Each row is a point. A path goes straight from each point to the next, and from the last back to the first. The post is the endless flat space through its rows: a point in 2 columns, a line in 3, a plane in 4, and so on, so that a path can go around it. How many times does the path go around the post? Going back the other way cancels.
(in the rows, 128 means zero)

Post (1 x 2):
[[127 127]]
Path (14 x 2):
[[ 98 156]
 [ 75 142]
 [128 167]
 [171 147]
 [163 103]
 [ 98  92]
 [ 77 148]
 [132 179]
 [171 163]
 [170 101]
 [124  94]
 [144  70]
 [174 123]
 [140 168]]
Times around: 1

Post (7 x 8):
[[156 140 185 114 179 132 149 139]
 [144  98  77 101 103 135 189  87]
 [113  85  99 125  82 146  55  95]
 [124  89  57  60  91 152 135 109]
 [ 98 117  76 147 126 201  96 166]
 [172 116 137  96 132  70 181 139]
 [113 100  63 126 136 150  78 108]]
Path (17 x 8):
[[139 155  96 112 113  88 139 145]
 [152 133 125  89  97 132 118 121]
 [168 111  75 139 162 161 159  99]
 [158  56  95 105 161 120  89  67]
 [120  76  80  40 152 130 148 151]
 [142  95 112 113 119 134 172 123]
 [151  75  99 122 153 108 137 158]
 [ 98  84  95 124 131 138 141 126]
 [ 73  92  79  52 138 141 137  78]
 [102 133  53 146 129 171  97  57]
 [140 135  69 102 113 143 139 132]
 [153  93  66 125 103 126 127 121]
 [136  93 132 137 178 178 100 116]
 [134  73 138 114 124 202 132 104]
 [138  84  87 138 109 151 140 105]
 [124  96 123 115 137 129 123 105]
 [113 108  51 116 143  81 152 134]]
Times around: 2

Post (11 x 12):
[[166 161 180 126 123 141 102 129  56 192 143  62]
 [136 100 114 177  78 140  96 142 112 104  93 181]
 [139 132 129 175 140 114  87 180 163 138 130 203]
 [158  95 172 134 131 133 135 100 111 128 183  89]
 [137 109 126 112  64  91  94 173 174  87  98 152]
 [138 104 192  87 172 168 142 101  80 169 120 100]
 [112 157  94 214 161 212 103 198 154 153  77  67]
 [133 136 145 184  66  78 156 164 170 123 100 185]
 [123 141  62 143  96 139 130 159 156 135 129 178]
 [143 129 145 104 176  69 135  87  58 117 139 100]
 [124 118 179 103 159 125 149 164  40 122 165 118]]
Path (21 x 12):
[[167 182 152 165 167  74  65 137 146 151  90 123]
 [152  99 181 126 182 132 164 192 109 125 128 158]
 [134 106 131 112  96 133 132 157  87 133 129 123]
 [126 104 111 165 110  31 125 119 131 121 193 156]
 [103 138 125 159  96  97 119 162 105 124 126 162]
 [105  82  83 133 139 107 134 125 102 151 106 161]
 [151 131 103 173 137 136 144 168  85 152 114  89]
 [184 128 145 142 137 116 102 165  86 145 143 193]
 [152 206 112 202 154  93 101 138  67 130 118  80]
 [111 163 123 160 190 124 120 169 138 141 177 167]
 [139 130 151 189 136 109  73 108  78 147 118  92]
 [146  57 166 155  78 158 108 127 125 141  98 103]
 [151  93 124 149 175 121 120 105 129 121 142 101]
 [119 120 105 192 119  96 144 107  98 160 116 130]
 [108 105 118 112  87 115 122 102  77  95 140 149]
 [142 138 157 143  98 135 146 115 191 139 129 130]
 [163 176 129  89 165 151 116 155 102 149 109 188]
 [175  68 120  77  88 106 100  96 146  89 116 141]
 [117 100 130 123 125 122 134 200 132 124 119 128]
 [186  99 169 198 103 113 107 145 132 126 114 136]
 [175 107 169 191 141 171 124  88  62 130 109 129]]
Times around: 0

Post (17 x 18):
[[116  99 135 127 141 154 127  98  67  94 151 178 100  38 149 139 104 137]
 [161 140  66 114 123 159 122 109 151 105 186 164 153 149 109 111  86 161]
 [103  92 150  91  79 119 192 102  36 136 127 153  99  78  99 153 147 123]
 [159 144 125 159 122 138 121 120 135 145 110 178 148 104 126  23 101 105]
 [155 136  69 115 107 107 144 156 108  97  98 204 158 112 152 134 122 165]
 [142 120 111 169 119 114 154 132 148 169 138 103  71  90 137 144 170 124]
 [138 133 104 114 179 209  81 127 206 118 111  96 155 161  95 121  98  68]
 [146 119 182 181 176 115 163 144 155 223 126 125 108 172  93 121 147 140]
 [151 153 124  95 129 164 141 127 191  84 133 150 129 158  80 105 176 154]
 [ 95 143 117  94  70 123  90  84  92 104 148 170 179  89 192 119 133  92]
 [144 101 109 140  47 171 105 162 133 123  77 199 144 168 199 130 120  76]
 [118 123 125 155  65 142 159 154  51 115 122 165 162  73 140 114 155 126]
 [149 155  79 186 126 188 192  79 129 146 120 120 118 146 213 101 129 114]
 [139 164  88 111 103 236 117 104 130 175 116 129 109 166 169 107 145 129]
 [158  92 116 168 134 124  23 110 122 113  85 120 129 169 156 105 110  86]
 [138  71  93 129 181 130 156 200  90 126 140 136 125 131 175  99 111 152]
 [125  79  77 205 147 114 153 133 103 170 134 182  79 120 133 132 181 116]]
Path (25 x 18):
[[132 115 124 109 165 140 152 177  95 178 156 118 112 140 127  85 134 148]
 [ 97 135 181 111 112 155 105 137  51  93 119 155 132 108 177 113 100  88]
 [114 116  98 153 130 132 171 146 134 139 130 205 146  95 167 130  91 104]
 [142 173  76 148 111 172 116 131 101  98 117 150 204  72  98  53 106 145]
 [139 104 102 103 119 176 116  84 112 149 126 162 154 139 179  95 104 163]
 [163 125 127 146 106 142 156 143  89  90  94 141 126  82 170 111 173 151]
 [166 137 118 157 196 168  76 125 125  97  90 194 117 153 167  76 160 134]
 [141 150 117 170 127 132 127 106 136 167 139 141 109 119 112  97 132 118]
 [ 64 136 126 148 126 149 145 160 132 134 148 168 149  92 192 145 181 106]
 [132 118 177 131  95 189 146 140 142 149 116 104 109  93 156  97 139 132]
 [136 115  97 100  99 156  77  91  88 125  95 142 117 111 169 121 187 131]
 [172 129 143 102 150 132 111 129 120 181 184 132 143 150 199 125 127 147]
 [151  97  82 176 180 112 130 158 126 118 137 197 125 140  93  96 134 118]
 [137 148  87 123 219 187 123 130 176 100 115 184  92 151 131 121 117 135]
 [144 140  85 147  71 184 120 154 113 131 104 150 125 112 206  82  72 154]
 [164  89 101 163 144 135  49 116 116 134  94 129 122 161 161  73 104 124]
 [154 107  85 101 131 151 125  71  82 116 143 135 122 128 179 101 165 168]
 [186  93 145  95 120 176 108 105 134  98 129 154  85 154 111 136 145 155]
 [173 140 122 146  78 130 137 113 108  61  89 114 144 114 174 108 140  60]
 [141 169 133 140 145 122 127 148 113  86 125 140 156 116 114 126 119 147]
 [154 148  89 197  80  78 151 176 140 147 107  46 127 193 230  50 136  62]
 [130 126  91 117  94 104  72 105  87  90 117 120  93 146 130 115 187 207]
 [152  93  85 100 127 165 173 135 159 109 107 125 131 156 114 153 121 168]
 [171 118 105 140  99 150 138  86 163 172  98 182 141 111 117  95 119  95]
 [173 106 116 137 180 167  83 140 133  86 103 212 133 109 135 103 154 107]]
Times around: 4

Post (17 x 18):
[[156 149 133 185  95 157 144 102 196 153  68 113 184 120 126 130  96 108]
 [ 74 136 183 142 132 123 107 145 153 146 159 105  98  99 164 135 141 170]
 [149 110 107 209 148  85 157 133 137 113 108 120  89 144 150 175 109 139]
 [122 204  97  94  88 125  86 154  80  94  89 169 149 112 143 107 149 154]
 [114 187 165 118 128 117  93 154 130 128 113 135 145 122 147  95  78  81]
 [ 91  99 167 127  89  75 124  50 147 160 126  92  93 145  66 110  67 107]
 [157  97 136 103 119 119 129 137  86  94  96 168 132  92 122 115 139 158]
 [127 136  99 186 172 126 136  36  66  95 145 199 180  98 155 163 151 134]
 [130 151 170  65 111 130 141  98 112 130 124 115 172 170 114 106 114 149]
 [108 120 160  86 132  72  70 187 129 138  80 205  84 153 114 154 125 167]
 [168 135 125  59  44 155 167  90  94 120  52 113  99 144 155 109  66 169]
 [ 97  93 141  72  96 110  61 133  96 183 101 110 205 151  80  88  76 101]
 [ 99 151 128 108 118 162  92 157 104 101  77 117 172 112 117 134 104 171]
 [111 133 103 177 137 112 124 101 134 118  64 129 104 148 145 128 153 105]
 [111 131 128  85 135  79  94 131 167 148  92 132 155 121 119 177 145  98]
 [107 109 157  92  79 143 105  76 137 119 144 143 168 155 113 161 141  86]
 [129 135 101 130 156 176 137 134  89 145 126 148 154 104  80 116 102 132]]
Path (17 x 18):
[[ 89 177 129 136 131 110 166 146 164 117 133 124 121 123 138 197 132 128]
 [141 143 125 144  90 152 131  93 110  73  68 157 133 133 137  91 102 139]
 [ 88  89 109  90 121 168  47 187  86 124  93  94 109 159  93  98 122 194]
 [124 152 167 145  96 192  81 120  97  87 116 159 229 124 148 150  98 171]
 [113 172 205 166 124  97 113 121 129 150  97 125 135  86  97 122  85 144]
 [154 148 156 174  83 128 131 123 130 111 109 178 144 135 146 130  86  98]
 [111 104  77 106 119 134 161 119 139  99 102  88 109  79  73 163 143  92]
 [ 71 151 119 167 169 127  76 108 116  75  90 151 181 100 163 130 183 152]
 [169 186 136 100  64  90 124 104 159 100 108 155 105 119 113 145  96 129]
 [156 154 104  95 114  67  98 150 119 120  53 107 163 136 136 119 159 109]
 [134 115 198 123  57 151 141 115 114 135  73 129  88 142  94 130  57 106]
 [127 181 143 130 131 106 181 136 115 106 118 104 149  85 148 132  92 139]
 [141 127 108 195 149 102 178 101 130  95  58 157 118  89 124  94 160 168]
 [ 98 136 113  62  68  89  69  74 120  91  61 199 178 154  81 110 114 166]
 [163 149 117  96 142 129 127 167 148 119 145 183 156 115 124 189 177 189]
 [172 203 156 163 134  89  79 146 127 166  50 180 186 103 148 129 100 136]
 [135 164 124 127  79 115 163 146 143 157  79  93  82 126 131 101 158 136]]
Times around: 3

Post (17 x 18):
[[133 180 129 140 179 135 116 116 149 113 146 168 121 149 146  94 100  93]
 [ 96  77 157  82 137 143 120 123  88 121 113 129 150 137 149 135 139 129]
 [ 98  93 138 120 121  94 154 160 193 104 153 122 121 148 109 113 142 142]
 [135 118 148  52 149 139 141 104  54 165 143 125 117 135  85 106  93  99]
 [130  98 126 153 148 154 146  96 130 152 162 162 126 136 152 117 127 109]
 [141 100 125 140 134 115 160 124 138 157 110 158 118 101 180 172 129 156]
 [115 124 112 120 112 130 129 115 138 150 121 144 133 189 192 144 159 110]
 [114 129 127 125 144 156 164 117 176  96 190  99 106 162 148  91 131  87]
 [164 151 140 129 133  99 103 107 145 112 130 149 123  85 149 150 132 129]
 [139 130  88 120 153  68 117  99 122 147  65 151 182  91 162 189 113 151]
 [146 134 145 155 141  91 108 142 124 113 135 126  99 140 149 163 103 144]
 [150 104 130  86 128 116 101 172  81 105 119 160 139  99 140 182 108 110]
 [110 107 117 131 117 151 122 141 120 116 110 145 109 112 129 133 125 105]
 [100 105 104  87 150 108  94  89 206 107 182 134 111 171 149 155 162 132]
 [118 134 154 113 165 118 112 161 133 139 137 110 134 175 109 129 160 110]
 [ 68 126 127 121 110 149 118 125  83 119 174 148 132 102 120 135  90 148]
 [130  98 108 113 133 182 101 147  99 131 139 154 144 142 147 130 103 143]]
Path (27 x 18):
[[ 98  45 151 167 152 139 156 159 118 174 106 127 136 130 103 139 104 131]
 [186 123 138 128 125 106 144 114 108 113  87 189 121  69 199 188  99 121]
 [103  43 186  87  86 133 144  70 101  77 137 129 128 102 167 129 152 185]
 [ 71 117 158 114 168  44 142 114 157 116 138 103 102 162 152 167 185 115]
 [ 79 128 133 102 133 142 100 154  98 107 161 173 151  67 118 132  89 138]
 [ 55 126 102  92  82 185   7  97 122  97  88 156 139 126 119 127 138  87]
 [109 115 170  82 147  98  76 165 118 105 142 102 140 112  97 200 124 135]
 [ 91  57 106  56 107 201  80 113 132 109 142 184 135 101 151  89 102 131]
 [123 155 128 140 179 123 110 110 161  67 160 132 175  94 174 120 140 106]
 [ 81 100 112  95 131 160 115 121 108 128 103 162 141 106  99 145 164 131]
 [ 35  73 138  85 120 105 157 119 164 155 141 152 134 143 109 155 155 182]
 [ 95 156 124 115 133 145 131 120 175 161 145 141 109 121 130 125 146  67]
 [117 125 128 135 160 131 132 110 106 157 104 155 116 151 168 111 102  96]
 [128  80 166  90 126 169  76  97 105 156 140 150 151  80 126 155 158 106]
 [ 59  99 149 155 102 116 111 114  78 132  85 149 143 126 130 192 126 154]
 [201  84 119  99 125 157 142 123 146 132 158 173  85 153 135 129 138 135]
 [ 64  71 145 121 120 150 110 123 116 131 108 117 145 155 158 150 170 186]
 [103 152 111 124 134  59  99 127 194  68 113 103 156 139 113 158 158 105]
 [146 106 162 163 153 177 134 148 118 148 166 120 131 170 125 106 147  70]
 [147  81 107  94  78 129 194 152 133 161 137 177  95 104 115 182 145 140]
 [155 122  98  88 108 130 186 123  91 146 112 155  91 114 168 131 105 133]
 [141 104 121 165 192  89 174 124 156 174 181 122 120 134 149 150 115 124]
 [101  76 108 101 106 120 117 155  75 133 132 153 125  87 138 146  62 169]
 [151 120  79 132 168 124 185 168 131 145 103 123 135 153 156 140 115  94]
 [ 27 144  97 130 150 164  60 107 136 105 154 108 199 181 105 109 179 129]
 [130 124 167 125 123  93 119 104 109 136 173 125 106 145 137 131 129 161]
 [129 117 147 132 159 162 100 167 106 126 177  85 127 103 121 116  98 129]]
Times around: 1

Post (17 x 18):
[[146 181 111 150 132  94  87 181  91 163 188  96 194 115 142 106  96  85]
 [182  27 188 107 143 118 125 136 119 106 174 115 131 112  85  66  76 108]
 [132 138 168  89 188 138 126 153 197 153 109 143 146 140 124 183 150 156]
 [ 99 106 131 108 112 138 121 148 106 103 131 184  85 160 120  96 108 181]
 [119 133 159 104 112 109  62  91 116 148 132 181  92 165 142  99 130 134]
 [143  77 112 121 140 151 147 102 155 123 138 154 161 133  43 154 113 131]
 [ 94  95 125 135 103  92 149 112 107  99  71 156  66 131 103 125  81  83]
 [171  44 112  99 151 117 131 139 118 133 130 142 138 140  92  92 115 168]
 [137 131 178 146 134 102 142 132 151 151 121  98 190  46  55 123 124 111]
 [160 131  76 149 120 174 147 161 116 190 101  52 113  93 127 157 129 102]
 [166 153 190 147 150 126 120 147 124 122 144 168 163 150  92 128 167 137]
 [158 120 148 123 152 117 101 127 145 110 116 105 103 154  88  72 148 143]
 [123 112 106 192  98 169 108 168 125  78  94 106 132 119 115 170 142 147]
 [149 127 107  98  72 170 144 124 108 117 111  88 122 159 122 192 150 155]
 [126 144 118 140 137 122  81 157  59  95 159 120 132  86  89 132 135 105]
 [123 140 118 124  99  91 142 134 160 117 172 147 112 105 105 152 206 104]
 [131 161  88 121  89 132 103 142 104 110 123 132 141  86 136  99 146  76]]
Path (25 x 18):
[[139 142 191 126 151 123  83 129 155  97 146 105 136 131  88  77 137  92]
 [ 99 115 136 117 126 137 155 155 144 149 114  90 128  98  60 117 100 144]
 [125 110 149 167 112  78 183 141  90 205 124 125 130 136 111 127 123 179]
 [195 152 148 221  81 146  84  89 140 119 203  78 127 147 123 101 142  97]
 [154 128 206 158 188  83  63 181 113 153 104 133 140  95 140 120 104 137]
 [160 131 208 131 124  99  59 133  94 101 122 132 133  81  69 107 163  94]
 [159 118 107 144 166 147 148 135 147  93  80 122 160 165  73 114 125 102]
 [130 111  76 114 113 179  95 119  45 104 164  95 104 155 143 110  99 136]
 [159  95 105  46  83  88  98  75  97 110  79 149  55 163 148 105 116 165]
 [176  97 203 165 161 113 178 158 182 198 106 158 146 159  80 180 109 113]
 [ 89 145 133  77 114 166  85 134 163 127 109 139 153 175 146 150 125 121]
 [156  62 137 120 177 167 102  92 130 140  91  44 174 137  64 122  87 137]
 [134 101 113 126 163 110 179 131 113 118 155 178  93 177 128 190 134 171]
 [175  49  76  85 109  97 104 128  86 116 137 119  60 176 127 160 155 175]
 [152 159  87 192  75 174  61 121 117 104 158 101 130 110  98 144 149 130]
 [148 151 162 128 116 137 151  83  78 149 133 128 137 140  76 116 135 155]
 [128 174 149 150 110 135 154  99 104 149  16 150 106 218 131 119 100  84]
 [161  97 145  86  69 128 153 143 101 104 108 127 122 114  48 141 145 122]
 [166 154 113 153  86  91  97  80 125 158  79 135 166 141  65  92 138 144]
 [179 120 108  85 157 121 176 155  92 140 165 107  92 121 120  93 136 115]
 [113  50 141 160  88 103 174 125 115 116  81 136  82 108 178 161 174  90]
 [ 96 108 193 113 121 122 130 118 163 139 131 120 167  64  30  94 119 120]
 [144 149 162 118 101  82  96 140  82 100 156 171 120  91 105  66 147  83]
 [163 124 101 143 116 145 141 183  85 146 127  97 150  94 132  94  64 131]
 [115 117 154  92 159  70 114 132 159 116 167  82  97 101 112  45 133 169]]
Times around: 0
